Each row is a point. Each copy is the shape, with its points in the same order, stretched, turned, moved and blurred by noise. Say if it was mirrored as well.
(in the rows, 128 means zero)

Shape:
[[111 118 129]
 [137  85 143]
 [138  97 166]
 [127  97 151]
 [165 199  72]
 [135 119 153]
 [162 108 136]
 [105  77 111]]
Copy 1 (8 x 3):
[[147  99 130]
 [128  72 109]
 [113  73 126]
 [130  77 127]
 [104 249 109]
 [118 100 128]
 [ 98 113 102]
 [181  67  99]]
Copy 1 is: mirrored
Copy 2, 8 rows:
[[125 125 127]
 [108 154 155]
 [140 144 156]
 [127 139 150]
 [136 164  51]
 [145 137 136]
 [120 169 136]
 [ 73 138 148]]
Copy 2 is: mirrored
Copy 3 (8 x 3):
[[133 110 136]
 [121 122 172]
 [147 121 183]
 [137 114 169]
 [128 213  52]
 [151 128 159]
 [124 161 158]
 [ 93  96 146]]
Copy 3 is: mirrored
Copy 4 (8 x 3):
[[148 115 113]
 [127 110 158]
 [134 121 180]
 [139 107 161]
 [ 91 170 109]
 [129 139 173]
 [108 124 171]
 [139  96 103]]
Copy 4 is: mirrored

Shape:
[[144 139 131 120]
 [152 138 177 124]
 [167 161 149 130]
 [140 137 133 166]
 [ 85  90 131  95]
 [ 51 144 151  80]
 [ 55 109 172  71]
 [149 126 107 121]
 [194 165 145 133]]
Copy 1, 9 rows:
[[135  95 122 134]
 [144 131  93 159]
 [159 100 124 163]
 [141  95  95 120]
 [ 78 157 108  98]
 [107 225 114  49]
 [ 99 249  94  84]
 [124  64 141 124]
 [173  57 136 183]]
Copy 1 is: only turned
Copy 2 (9 x 4):
[[146 131 128 125]
 [160 105 121 107]
 [172 134 111 120]
 [174 141 143 145]
 [ 78 103 168 132]
 [ 77  70 125 170]
 [ 66  53 142 141]
 [138 152 144 123]
 [191 145 106 108]]
Copy 2 is: mirrored
Copy 3, 9 rows:
[[147 129 146 139]
 [126 131 170 163]
 [162 128 162 170]
 [152 173 135 129]
 [ 68 115 115  91]
 [ 68  94  95 160]
 [ 39  88 125 140]
 [147 123 135 111]
 [179 128 179 169]]
Copy 3 is: mirrored
Copy 4 (9 x 4):
[[134 108 119 134]
 [157 118 142 137]
 [166 109 104 148]
 [144 124 103 117]
 [ 84 109 162 125]
 [ 85 135 161 167]
 [ 93 128 197 149]
 [122  87 103 137]
 [176 101  92 148]]
Copy 4 is: mirrored

Shape (11 x 6):
[[172  77 155 136 115 167]
 [ 90 169 135 149 160 129]
 [145 184  91 103 124 151]
 [120  89 100 150 133 117]
 [129  96 180  88 177 131]
 [182 121 130 186  98 160]
 [155 130 132 177 113 120]
 [164  68 196  97  90 131]
 [138 173  90 150 166  76]
 [123  79 134  90 164  94]
 [ 89 154 167  77 141  86]]
Copy 1, 11 rows:
[[161 102 122 117  57 141]
 [112 173 126 153 174 139]
 [118 164 166 168 139  66]
 [121  96 136 112 156 141]
 [133 175 179 107  77 186]
 [143  81  87 170  91 106]
 [136  98 110 183 118 131]
 [206  90 158 149  38 179]
 [ 80 151 167 196 164 113]
 [124 137 200 101 113 179]
 [151 179 204 170 137 175]]
Copy 1 is: mirrored
Copy 2 (11 x 6):
[[130 160 179 169 101 119]
 [149 174  56 136 193 142]
 [ 42 125  84 143 205 144]
 [190 109 139 128 175 120]
 [179 165 129 187  83 220]
 [104 172 163 111 160  50]
 [135 144 140  94 151  71]
 [125 121 178 177   7 142]
 [147 119  96  58 210 140]
 [205  98 140 153 108 208]
 [136 105  65 157  87 201]]
Copy 2 is: mirrored

Shape:
[[120  84 131 153 164 117]
 [241  87 102 112 136 152]
 [142 119  95 100 167 102]
 [111 154 165 111  56  84]
 [115 152 103 168 106 176]
 [111 121 178 100 168 118]
 [128 151  95 148 111 121]
 [125 121 138 106  63 116]
 [128 148 135 137 168 103]]
Copy 1 (9 x 6):
[[143 146 190 114 148 112]
 [172 136 109 170 189   7]
 [147 184 143 111 170 101]
 [ 36 126 157 162 114 103]
 [129  93 152 184 190 158]
 [143 130 123  69 114 111]
 [101 144 168 164 188 125]
 [ 83 122 148 195 120 115]
 [119 157 152  79 171  99]]
Copy 1 is: mirrored
Copy 2, 9 rows:
[[152 129 135 168 197 118]
 [172 102 217  28 240 104]
 [127 148 138  93 195 103]
 [158  73  75 129  48 111]
 [113 136 164 156 102 184]
 [169 153 112 153 165  78]
 [113 128 130 127 107 162]
 [140  71 139 118  95 110]
 [164 150  96 130 160 121]]
Copy 2 is: only turned

Shape (14 x 8):
[[176 136 197 131 135  57 146 109]
 [100 148 120 131 109 102 151 182]
 [122  83  90  71  80 135 183 179]
 [209 147 166 139  81 148 156 121]
 [125  79 142 115 170 178 120 148]
 [173 133 134 142 158 126 149 160]
 [ 78 123  80  80 119  93 121 128]
 [109 157 160 132 139 113 172 120]
 [161 181 133 134 142 156 137  74]
 [152 135 137 122 105 167 105 109]
 [187 151 100 105 179 144 143 144]
 [172 142 113 177  91 146 119  74]
 [157  87 111 119  58 113 145  59]
 [ 99 122 116 116 106 147 124 123]]
Copy 1, 14 rows:
[[132 181 181 220 169 119 108  95]
 [124  88 130 144 148 148  74  80]
 [174 119 124 154  63 216  45  99]
 [125 126 173 170 145 202 145 124]
 [165 103 127 119  97 119 146 184]
 [132 110 178 120 169 144 134 136]
 [110 162  94 154  82 127  34  99]
 [ 80 120 179 180 114 111 120  98]
 [ 47 142 179 148 116 138 160 155]
 [110 125 108 141 113 155 144 146]
 [ 96 127 179 115 162 160 113 177]
 [ 96 181 141  98 115 161 178 107]
 [139 249 128 162  40 175 119  83]
 [113 124 103 139  82 142 107 113]]
Copy 1 is: mirrored
Copy 2 (14 x 8):
[[174 120  69 129 114 140 107 212]
 [123 121  85 120  74  70  86  86]
 [ 43  96  45  74  41 108 123  76]
 [ 96 153 127 167 112 170  32 176]
 [111  82 158  90 133 114 155 136]
 [110 114  95 154 120  78 108 167]
 [126 125  63 111  67 128 201  46]
 [152 146 109  82  99  86  99 150]
 [124 180 147 160 137 140 124 157]
 [107 135 161 156 125 185 116 116]
 [ 73 130 103 163 118  75 144 161]
 [133 175 123 175 157 188  79  99]
 [113 145  44 116 118 223 113  78]
 [124 131 127 109 100 143 143  77]]
Copy 2 is: mirrored
